Each row is a point. Each copy is the shape, with its points in the same order, turned, moved and blurred by noise. Some copies are also mirrored. Which?

Shape (9 x 3)
[[0, -16, -17],
[-29, -17, 6],
[31, 5, -4],
[-25, -10, -21],
[-28, -3, -20],
[59, 5, -7],
[-16, -3, -16],
[-5, -14, 4],
[-18, 8, 26]]
Copy 1 (9 x 3)
[[5, -6, -15],
[-26, -16, 2],
[27, 19, 6],
[-20, -6, -23],
[-24, -1, -24],
[55, 26, 8],
[-13, 2, -17],
[-4, -7, 4],
[-26, 9, 25]]
Copy 1 is: only turned
Copy 2 (9 x 3)
[[-3, -7, -25],
[-22, -7, 7],
[38, -3, -20],
[-22, 7, -17],
[-22, 17, -13],
[60, -10, -35],
[-12, 12, -13],
[0, -10, -3],
[3, 2, 29]]
Copy 2 is: only turned
Copy 3 (9 x 3)
[[-3, -13, -18],
[-32, -13, 2],
[31, 9, -10],
[-29, -6, -18],
[-31, 0, -23],
[58, 7, -13],
[-18, -2, -19],
[-4, -7, 0],
[-19, 8, 21]]
Copy 3 is: only turned
Copy 4 (9 x 3)
[[2, -23, -17],
[-8, -27, 19],
[28, 5, -24],
[-23, -24, -3],
[-26, -18, -2],
[47, 11, -44],
[-13, -15, -7],
[8, -19, 4],
[6, 1, 31]]
Copy 4 is: only turned

Shape (12 x 6)
[[60, 10, -7, 0, 7, -16],
[1, -10, 4, -8, -11, 21],
[2, 6, 3, -20, -6, -10],
[-2, -10, -11, -1, -10, -13],
[24, -2, 5, -1, -12, -17],
[-14, -2, 4, 3, 10, -17],
[-10, -3, -11, 4, 5, -13],
[-13, -12, -7, -23, -5, -5],
[29, -10, -12, -9, 0, -19],
[-14, -4, -2, 7, 5, 2],
[-8, 10, -15, -13, -14, -14],
[-14, -5, 5, -4, -11, -14]]
Copy 1 (12 x 6)
[[57, 14, 3, -6, 23, -30],
[9, -8, 0, -11, -14, 13],
[8, 12, -18, 4, 6, 3],
[5, -10, -12, 15, -2, -11],
[30, 7, 0, 15, 5, -8],
[-13, 1, 0, 12, 11, -11],
[-7, -4, -6, 8, 4, -20],
[-3, -11, -25, 3, 2, 5],
[33, -8, -12, 5, 17, -18],
[-13, -6, 4, 1, -3, -9],
[2, 11, -27, 8, -7, -12],
[-4, 1, -9, 19, -2, 1]]
Copy 1 is: mirrored
Copy 2 (12 x 6)
[[42, 36, 16, 12, -16, -15],
[-8, -2, 10, -9, -6, 23],
[0, -2, 6, -13, -8, -16],
[-19, 6, 7, 7, -2, -12],
[8, 10, 21, 10, -16, -14],
[-6, -11, 6, 3, 18, -18],
[-12, -3, -3, 10, 14, -19],
[-24, 2, 1, -18, 3, -6],
[5, 28, 13, 1, -8, -13],
[-9, -13, -1, 6, 13, -2],
[-13, -1, -10, -4, -13, -25],
[-18, -12, 8, -2, 3, -16]]
Copy 2 is: mirrored

Shape (14 x 8)
[[9, -36, 8, -13, -23, -19, 4, 20],
[18, 0, 6, -7, 10, 8, -10, 14],
[5, -1, 12, -5, -6, 10, 8, -32],
[-3, -9, 14, -5, 10, 3, 0, 5],
[-4, 6, 14, -19, -20, -35, -5, 14],
[13, 2, 14, -20, -14, -16, 1, 8],
[1, -12, -39, 27, 14, 6, -26, 6],
[-5, 3, 3, 5, -9, 11, -3, -3],
[13, 8, 2, 14, 9, -9, 7, 9],
[-5, -3, 10, 13, -33, -8, -7, -44],
[-4, -11, 5, -14, -40, 17, 6, 21],
[-4, -1, -5, 8, 8, -9, 3, -5],
[-5, 3, -60, -15, 15, -4, 0, 11],
[23, 9, 10, 15, 7, 17, -2, -9]]
Copy 1 (14 x 8)
[[20, -41, -3, 21, -9, -1, 9, 11],
[18, -7, 12, -4, 12, 4, -17, 2],
[8, -5, 26, -11, -10, 4, 6, -36],
[-4, -14, 14, -2, 4, 7, -5, -3],
[10, -8, -2, 9, -27, -22, 1, 19],
[23, -11, 9, -4, -17, -7, 2, 8],
[3, 6, -18, 27, 34, 12, -26, -27],
[2, 2, 16, 7, -6, 13, -8, -15],
[9, 11, 15, 6, 17, -3, 5, 5],
[8, -3, 25, 22, -32, -13, 6, -48],
[25, -19, 13, 15, -28, 33, -5, 7],
[-6, 5, 7, 10, 10, 1, 5, -15],
[6, 18, -48, -1, 16, 22, -9, -12],
[16, 10, 32, 0, 16, 8, -9, -20]]
Copy 1 is: only turned
Copy 2 (14 x 8)
[[0, -36, -7, 7, -24, -17, 1, 19],
[6, -8, 7, -1, 15, 7, -13, 20],
[18, 7, 14, 14, -4, 7, -1, -24],
[-5, -8, 6, 5, 3, 6, 8, 5],
[-8, -8, 21, -8, -21, -35, -1, 14],
[10, -6, 17, -5, -11, -15, -4, 14],
[-24, 7, -34, 31, 25, -1, -33, 8],
[-4, 14, 3, 15, -9, 7, -8, 3],
[7, 11, 8, 19, 16, -11, 2, 20],
[5, 10, 17, 36, -28, -7, -15, -33],
[7, 0, -11, -5, -46, 8, -7, 22],
[-9, 7, -1, 18, 7, -8, 1, 2],
[-13, 18, -43, -14, 20, -23, -17, 3],
[15, 13, 11, 24, 16, 16, -11, 7]]
Copy 2 is: only turned
Copy 3 (14 x 8)
[[12, -26, 17, 8, 11, -25, 23, 19],
[11, -5, -4, -4, 28, -1, -9, 12],
[24, -8, 16, 1, -1, 14, -2, -24],
[-2, -13, 14, -2, 21, 11, 2, 3],
[4, 0, 27, -10, 13, -39, 9, 4],
[19, 1, 15, -6, 16, -25, 8, 6],
[-32, -22, -31, 16, 0, -3, -21, -3],
[1, 0, 13, 7, -3, 3, -14, 0],
[-3, 6, -1, 20, 23, -5, 0, 0],
[17, -17, 27, 15, -20, -8, -13, -34],
[18, -12, 22, 4, -18, -5, 7, 35],
[-10, -5, 1, 7, 12, -1, 3, -15],
[-27, 7, -44, -16, -8, -9, 16, 2],
[16, 2, -1, 19, 18, 13, -19, -8]]
Copy 3 is: only turned

Shape (15 x 11)
[[-13, 4, -27, -6, 30, -22, -28, -23, 13, 6, 13],
[4, -11, -30, 6, 59, 17, -4, 8, -23, 3, -16],
[19, 26, 24, 1, 10, 14, 10, -16, -7, -1, -4],
[-7, -8, 9, 13, -24, 11, 2, -2, 24, 6, -8],
[13, 3, 1, -26, -21, -18, 0, 2, 5, 11, -11],
[-8, 7, -5, -60, -24, -4, 8, 0, -12, 9, 8],
[-12, 5, -27, 16, 7, -24, 11, 13, 1, 1, 2],
[-14, -2, 34, 2, -18, -18, -18, -10, 7, 10, 3],
[-16, 15, -8, 13, -20, 0, 13, 15, -11, -7, 7],
[-13, 15, -29, 18, -16, -8, -16, 10, -16, 8, 5],
[-21, 33, 4, 11, -22, -19, 6, -22, -16, 11, -14],
[-9, 3, -8, 10, -3, -5, -30, -12, 39, 2, -22],
[5, 0, -22, -44, -5, -14, -21, -1, -13, -23, 14],
[47, -13, -18, 16, 0, 33, 10, -19, -10, -13, 2],
[2, -7, -25, 22, -17, -23, 12, -21, -17, -23, -20]]
Copy 1 (15 x 11)
[[4, -16, -24, -14, 30, -28, -25, -20, 9, -16, 5],
[9, -29, -18, 8, 35, -4, 1, -9, -31, -12, -52],
[34, 17, 18, 1, 17, 23, -1, -7, 4, -2, -13],
[-7, -1, 13, 8, -22, 7, -5, -17, 19, 19, -7],
[19, 10, 2, -32, -17, -11, 16, -7, 7, 3, -2],
[-5, 31, -2, -53, 0, -2, 32, -18, 0, -1, -1],
[-1, 2, -20, 18, 11, -33, 14, -4, 7, 3, -10],
[5, 17, 29, -8, -16, -15, -24, -14, 1, 3, 10],
[-10, 30, -9, 20, -5, -2, 15, -4, 5, 3, -10],
[-4, 22, -35, 13, -12, -16, -4, -10, -6, -2, -8],
[20, 50, -2, 5, -6, -17, -5, -31, 19, 1, -15],
[4, -18, -4, -5, -16, -11, -29, -9, 33, -5, -14],
[-4, 4, -17, -36, 1, -5, 21, -6, -9, -43, 10],
[31, -23, -14, 22, -3, 42, 20, -25, -15, -6, -7],
[19, 4, -11, 32, -18, -22, 23, -36, 9, -25, -15]]
Copy 1 is: only turned
Copy 2 (15 x 11)
[[-1, -11, -31, -1, 18, -10, 3, -34, -4, 2, 11],
[0, -15, -36, 13, 30, 41, 20, 13, -28, -20, 14],
[11, 14, 33, -13, 24, 28, 11, -11, -13, -18, -15],
[6, 11, 13, 5, -11, 26, 1, -6, 29, 13, -19],
[18, 8, 1, -26, 4, -4, 3, 9, 7, 12, -31],
[-3, -2, -5, -52, -18, -10, -4, 9, -7, -12, -36],
[-11, -1, -8, 6, 11, -10, 26, 13, 9, 7, 10],
[5, -10, 27, 0, -2, 3, -18, -19, 4, 23, -20],
[-15, 9, 22, 8, -9, -5, 11, 16, 8, -6, -5],
[-7, 17, -5, 23, -6, -15, 4, 10, -6, -1, -4],
[-16, 8, 25, 10, -1, -16, 24, -16, -9, 6, -37],
[10, 8, -15, 15, 19, 12, -10, -22, 31, 14, -21],
[15, -15, -16, -30, 4, -23, -16, 7, 0, -32, -12],
[48, 18, 6, 6, -1, 36, 24, 7, -2, -39, 7],
[23, -14, 6, 28, 0, -12, 42, 5, 13, -12, -18]]
Copy 2 is: only turned
Copy 3 (15 x 11)
[[-19, -12, -25, -2, 14, -1, -21, -48, 24, -5, 19],
[19, -17, -24, 8, 54, 3, 11, -5, 39, -15, 14],
[27, 22, 7, -10, -1, 22, -3, -4, -2, -2, 5],
[-23, 2, 11, 6, -16, 12, -4, 5, 17, 16, -19],
[0, -19, 1, -25, -13, -9, -24, 0, 0, 9, -13],
[-8, -40, -15, -38, -4, 8, -12, -1, -34, 10, -6],
[-27, 7, -20, -5, 20, -26, -5, 1, 16, 7, 9],
[-18, -2, 30, 7, -8, 4, -29, -18, -7, 16, -2],
[-25, 14, -15, 4, 10, -3, -4, 20, -12, 9, -1],
[-20, 4, -34, 15, 16, -10, -28, 4, -1, 16, -3],
[-13, 31, -3, -14, 17, 0, -25, -16, -18, 25, -20],
[-30, 2, 0, 2, -6, 14, -31, -20, 41, -2, -16],
[-8, -39, -27, -12, -4, -6, -22, -14, -19, -28, 3],
[34, 4, -26, 22, -17, 2, 26, 1, 18, -13, -17],
[-12, 19, -17, 4, 12, -32, 1, -13, 1, -11, -36]]
Copy 3 is: only turned
Copy 4 (15 x 11)
[[-11, -11, -16, 4, 18, -1, -43, -5, 3, 20, 13],
[25, -25, -45, 4, 44, 28, 5, -5, -6, 25, -12],
[13, 21, 4, -4, 5, 37, 13, -8, -1, -14, 1],
[-2, -8, -9, 10, -36, 10, 15, -11, 22, -4, 8],
[-8, 0, 6, -6, -22, -2, -2, -10, -4, -5, -28],
[-31, 2, -4, -33, -26, 5, -2, 7, -30, 3, -28],
[-4, 0, -23, 17, 10, -23, 13, 0, 3, 18, -1],
[-6, -16, 24, 15, -27, 7, -3, 4, 1, -11, 13],
[-4, 13, -24, 17, -16, -6, 26, 11, -13, 3, 6],
[7, 7, -25, 28, -19, -11, -3, 1, -22, 23, 3],
[-24, 22, 10, 34, -12, 12, 12, -11, -19, 10, 7],
[-6, -10, -14, 29, -19, 12, -25, -11, 35, 2, -2],
[-13, -4, -27, -18, -5, -7, -32, 7, -30, -15, -20],
[38, 7, -44, -11, -3, 21, 13, -43, -7, -19, 3],
[-12, 0, -29, 35, 3, -11, 15, -36, -19, -16, -1]]
Copy 4 is: only turned

Shape (18 x 12)
[[7, -3, -4, 22, -4, -30, -25, 18, 23, 11, 7, 5],
[11, -26, 36, -8, 23, -18, -24, -9, 5, 6, -14, 24],
[-36, 1, 14, -27, 22, -16, -12, 12, 15, -21, 6, -24],
[22, 6, -25, 36, 21, 30, -21, 22, -22, 28, 40, 3],
[-5, -37, 24, 11, 5, 21, -3, 22, 22, -7, 36, -33],
[-26, 12, -6, -22, 35, 12, 22, 2, 26, 2, 2, 29],
[0, 23, 30, 5, 2, -20, 25, 39, -6, 23, 33, -35],
[-36, 0, -10, -5, -13, 3, -8, -20, 6, -20, 6, 13],
[18, -36, -14, -2, 21, 34, -27, 25, 7, 14, 31, 26],
[-10, 25, 16, 4, -14, 20, -11, 38, 17, -13, -13, 2],
[-16, 11, -12, -13, 3, 36, 16, 11, -4, 12, -16, -34],
[7, 24, 17, 6, -1, -13, 4, -22, 19, 8, 6, -2],
[-17, -33, 28, 12, -12, 34, -39, -3, -21, -6, -13, 18],
[10, -27, 10, -31, 34, -14, -35, 20, 9, 15, 21, 7],
[15, 17, -19, 6, 6, -24, 6, 31, -26, -2, -21, -4],
[24, 11, 2, 32, 0, -22, -27, 9, 26, -17, 24, -10],
[-1, 18, 21, -5, -8, -2, 5, -15, -12, -22, 4, -28],
[23, -15, 22, -16, -20, -22, -39, -23, -20, -13, -17, 16]]
Copy 1 (18 x 12)
[[-11, -10, -9, 9, -2, -2, -16, 35, 18, -4, 0, 14],
[22, -39, 15, -3, 25, -8, -17, -6, -1, 22, -10, 23],
[26, -15, 36, 7, 21, -13, 38, 23, 26, -14, -19, 0],
[-19, 0, -9, 0, 39, 48, -11, 42, -26, -3, 32, -15],
[18, -52, 1, -11, 9, 13, 39, 30, 15, -13, 36, -5],
[0, 2, 4, 1, 39, 27, 39, -10, 4, -15, -31, 30],
[-18, 17, 26, 6, -4, -16, 40, 18, -5, 2, 46, 0],
[33, -12, 5, 28, -1, 25, 10, 10, 0, -27, -33, 3],
[17, -24, -14, -27, 44, 47, -5, 41, -11, 2, 13, 24],
[-9, -9, 35, -27, -13, 11, 9, 19, -1, -35, -14, 3],
[0, 5, 13, -22, 3, 29, 47, 5, -5, 3, -16, -38],
[-5, -2, 11, 18, 0, 9, 0, -18, 18, -7, 5, 3],
[31, -58, 25, -7, -3, 32, -13, 18, -32, 3, -20, -6],
[26, -15, 13, -14, 47, 2, 0, 33, 18, 26, 6, 27],
[-4, 25, -1, -11, 13, -24, -4, 16, -22, -6, -12, -19],
[-7, -13, 2, 10, 6, -6, -26, 25, 30, -33, 24, -1],
[22, -5, 27, 13, -7, 0, 18, -15, 4, -17, 7, -31],
[50, -19, 20, 1, -7, -5, -46, -5, -6, 8, -12, -2]]
Copy 1 is: mirrored
Copy 2 (18 x 12)
[[-5, -5, -7, 34, 5, -13, -9, 16, 24, 6, 0, -4],
[6, -29, 26, -15, 30, -11, -8, -12, 19, 22, 21, -6],
[-32, 10, -3, -33, 24, -11, -12, 1, 34, -23, 3, -30],
[2, 0, 7, 31, 24, 54, -30, 41, -18, -4, -19, 14],
[12, -8, 4, -6, 10, 32, -2, 29, 42, -19, -9, -60],
[-11, 10, -9, -31, 5, 17, -6, -16, 37, -22, 3, 31],
[-34, 26, 11, -3, -7, 20, 32, 52, 10, 3, -3, -27],
[-30, -17, -8, 4, 1, 8, -10, -31, 13, -35, -4, -9],
[17, -26, 5, 1, 9, 47, -47, 27, 17, 2, 10, 7],
[-13, 8, 32, 1, -27, -8, -15, 16, 34, -18, -21, 1],
[-9, 17, 5, -28, -19, 24, -11, -6, -1, -2, -50, -17],
[-8, 16, 8, 13, 1, -1, 14, -14, 4, -5, 7, -7],
[-13, -56, 44, 3, 3, 13, -39, -6, 11, -10, -15, -24],
[-5, -3, 1, -21, 28, 5, -38, 26, 24, 19, 29, -15],
[-17, -4, -9, -8, 7, -28, -2, 35, -16, 9, -30, 15],
[11, 8, 0, 42, 16, -17, -7, 22, 7, -23, 6, -19],
[-19, 8, 14, -2, 1, -11, 9, -6, -14, -25, -5, -27],
[-10, -38, 25, 4, 6, -38, -25, -19, -19, 6, 22, -19]]
Copy 2 is: only turned
Copy 3 (18 x 12)
[[-29, -1, -14, 27, -12, -20, -16, -9, 3, 12, -15, 20],
[-31, 11, 40, -7, 4, -29, 10, -30, -17, 3, -18, 21],
[-31, -11, 16, -25, 5, -23, -16, 35, 8, -27, -18, 4],
[7, -37, -10, 16, 32, 17, -13, -8, 4, 54, 14, 20],
[-21, -10, 8, 9, 23, -19, -22, -3, 18, -19, 43, -12],
[-28, -20, 13, -17, 15, -4, 40, 16, 34, -11, -20, 38],
[-2, -5, 20, 15, -18, -26, -14, 50, 25, 30, 24, -2],
[-23, -21, 2, -17, -15, 24, -4, -1, 7, -29, -15, 23],
[-20, -10, -10, -11, 46, -3, -4, -34, 4, 21, 26, 39],
[-38, 25, -2, 5, 8, 22, -4, 22, 24, 6, -8, -3],
[-5, -17, -7, -33, 2, 12, 19, 20, 25, 11, 2, -27],
[2, -2, 24, 15, -21, -9, 2, -3, 28, -2, -27, 10],
[-43, 5, 28, -19, 7, 35, -11, -38, -21, 2, 10, -5],
[-28, -1, 11, -26, 25, -46, -17, -13, -3, 15, -1, 35],
[-3, 5, -20, 1, -14, -4, 17, 31, -24, 30, -16, 3],
[-4, 4, -8, 44, 10, -15, -36, -1, 8, -1, -20, 12],
[13, 4, 28, -6, -15, 8, -11, 19, 5, -15, -11, -13],
[-6, 35, 25, -16, -25, -2, -16, -33, -33, -2, -24, 13]]
Copy 3 is: mirrored
Copy 4 (18 x 12)
[[-8, -5, 4, 1, 4, -44, -1, 7, -8, -3, -4, 9],
[-9, -32, 41, -3, 38, -3, -21, 5, -14, 0, 4, -15],
[-35, 13, 13, -34, 13, -8, 8, 20, -3, -24, 21, -43],
[41, 19, -36, 1, 0, -12, -13, -4, -32, 30, 25, 6],
[40, -2, 10, -19, -8, -20, 15, 30, -9, -24, 39, -30],
[-16, 7, 8, -57, 30, 25, 27, 2, -11, 4, 10, 10],
[-4, 38, 16, 21, -5, -12, 20, 24, 21, 14, 50, -8],
[-18, -6, 4, -28, -14, 12, 17, -12, -27, -31, -4, -11],
[37, -31, -22, -27, 8, -4, -12, 23, -32, 19, 18, -1],
[-1, 31, 14, -23, -15, 5, -21, 27, 6, -20, -4, 10],
[15, 32, -1, -32, -13, 23, 11, -2, 18, 9, -5, -33],
[-9, 3, 19, -5, 8, -6, 5, -26, 15, -18, 16, 7],
[20, -14, 32, -12, -16, 16, -36, 5, -48, -18, -7, -29],
[-12, -33, 0, -19, 28, -22, -12, 25, -11, 19, 28, -28],
[-12, 29, -16, 21, 16, 3, 2, 15, 4, 13, -24, -8],
[3, 8, -13, 9, 8, -48, -9, 0, -4, -32, 15, 10],
[-10, 20, 6, 11, -2, 17, 1, -11, 12, -35, 16, -30],
[-23, -41, 18, 28, 8, 10, -32, -10, -9, -22, -14, -19]]
Copy 4 is: mirrored

Shape (16 x 12)
[[7, -9, 5, -12, -20, 9, 1, -8, 3, 14, -9, 16],
[-3, 2, -3, -14, 27, 16, -3, 19, 9, 9, 25, 5],
[-35, -4, 12, -5, 5, 13, -2, -6, -12, 5, 10, -3],
[-21, -13, 9, -18, -12, 16, -6, 7, -6, 9, -16, 10],
[-29, -13, -20, -16, 28, 8, 40, 17, 9, 12, -12, 13],
[1, 27, 6, 6, -8, 14, 1, 15, 1, 5, -19, -4],
[3, -8, 4, 4, -15, 16, -5, -6, -12, -18, -11, 21],
[1, -9, -12, -4, -1, 8, 18, -1, 10, 10, -7, -3],
[9, -11, -3, -16, -15, 3, 1, 3, 5, -29, 7, -3],
[-26, -12, -15, 21, -13, 12, -5, 12, -2, -4, 2, 4],
[5, 27, 4, -22, -1, 4, -2, 13, -8, 5, 17, 9],
[-28, -12, -12, -19, -2, -23, -5, 17, -9, -22, -4, 6],
[-21, 8, 12, -3, -15, 9, 23, 16, 13, -12, -13, 4],
[7, 5, 1, -22, -10, 14, 12, 16, -12, 9, -6, -5],
[-7, -13, 12, 60, -16, 9, -1, 20, -13, 5, -11, 11],
[10, -11, 7, 4, 5, 10, -6, 2, -2, 8, -6, 10]]
Copy 1 (16 x 12)
[[-3, -18, 10, -10, -16, -2, 12, 10, -7, 10, -12, 1],
[-20, -4, 0, 8, 18, 18, -13, 15, -9, 18, 29, -6],
[-25, -1, 25, 2, 9, 9, 1, -11, -5, -9, 11, 6],
[-16, -29, 14, -6, -3, 4, 10, 0, -1, -16, 1, -2],
[-6, -17, 9, 1, 38, 23, 38, 0, 12, 22, 28, -3],
[-7, -8, -15, -13, -8, 17, -5, 18, 20, -6, -2, 15],
[12, -15, 3, -28, -10, 12, 4, -5, -19, -11, 0, 5],
[11, -4, 15, -5, 4, 9, 12, 12, 12, 15, 6, 0],
[23, -5, 0, -17, 2, -11, -9, -1, -4, -3, 13, -14],
[9, -6, 9, 9, -13, 29, 5, -20, 3, -13, 18, -2],
[-23, 1, -21, -1, 9, 4, -13, 8, -6, 7, -4, -7],
[10, -24, -3, 8, 29, -8, 4, -22, 0, -17, 16, -7],
[-6, -9, -11, -20, -1, 3, 19, -6, 24, -6, 23, 9],
[-11, -4, -1, -7, 2, 7, 11, 28, 8, -5, -7, -14],
[20, 0, -4, 11, -33, 36, 22, 1, -12, -28, 19, 36],
[5, -17, 7, -4, -2, 14, -1, 18, -15, 2, 6, 14]]
Copy 1 is: only turned
Copy 2 (16 x 12)
[[6, 6, 6, 5, -7, 6, -23, -5, -7, 18, -15, 12],
[5, -2, 20, -3, 21, -32, 7, 0, 14, 10, 19, 9],
[-19, 0, 14, 1, 11, 0, -10, -18, -2, 6, 21, -14],
[-7, -3, 21, -1, -6, 14, -31, -4, -6, 6, 12, 7],
[3, -8, 8, -32, 42, -7, -18, 22, -23, 21, 22, 5],
[0, 20, 1, -14, -6, 5, -13, 16, 23, -15, 5, 3],
[-5, -4, -3, -9, -23, 13, -4, -18, -5, 5, 0, 20],
[0, 0, -10, -1, 16, -3, -14, 10, -4, 12, -4, 8],
[14, -21, -5, 13, -16, -1, 10, 4, -6, 2, 6, 6],
[-35, 6, 0, -1, -8, -1, 4, 12, -13, 6, 19, 11],
[18, 12, 13, -3, -11, -34, -12, -5, 13, 0, 9, -5],
[-4, -21, 20, -8, -10, -8, -1, 8, -31, -17, 15, -6],
[8, 13, 5, -14, -5, 22, -4, 21, -7, 8, 21, -8],
[18, 4, -1, 5, -1, -9, -32, 5, 4, 0, 16, 4],
[-33, 45, -7, -2, -5, 23, 8, -3, -12, -14, 16, 32],
[-2, 7, 5, -1, 7, 0, -6, -10, 3, -1, -4, 22]]
Copy 2 is: only turned
Copy 3 (16 x 12)
[[-10, 7, 4, 9, -17, -18, 19, 2, 18, 0, -1, -6],
[31, -12, 21, -17, -3, -22, -15, 1, 4, 16, -4, -4],
[-1, 9, 18, 0, 1, -5, -25, 18, 11, 11, 21, 7],
[-10, 13, 9, -8, -5, -22, -2, 12, 28, -2, 11, 9],
[23, -36, 27, -3, 10, -11, 4, 17, 48, 14, 7, 19],
[1, 13, 4, 4, 22, -19, 9, 6, 0, 8, -21, 17],
[-15, 15, 16, -11, -2, 3, 23, 1, 2, -6, 9, 3],
[4, -17, 15, 13, 3, -16, 13, 15, 16, 2, -5, -6],
[5, -3, 1, -9, 4, 5, 7, -2, 7, -24, -3, -21],
[10, 5, 23, 5, 11, -17, 5, 13, 0, -21, 26, 15],
[23, 9, -13, -14, -3, -9, -1, -2, 2, 20, -10, -1],
[4, -16, -11, -20, 3, -2, -9, 5, 19, -26, 19, 16],
[8, 11, 8, 10, 21, 2, 2, 3, 31, -8, -6, 14],
[9, 8, -3, -9, 1, -14, 11, 24, 17, 8, -14, -3],
[1, 18, 41, 19, -4, -7, 16, 18, -20, -25, 1, 41],
[-8, -2, 22, -3, -14, -15, 7, 5, -1, 0, -6, 4]]
Copy 3 is: mirrored
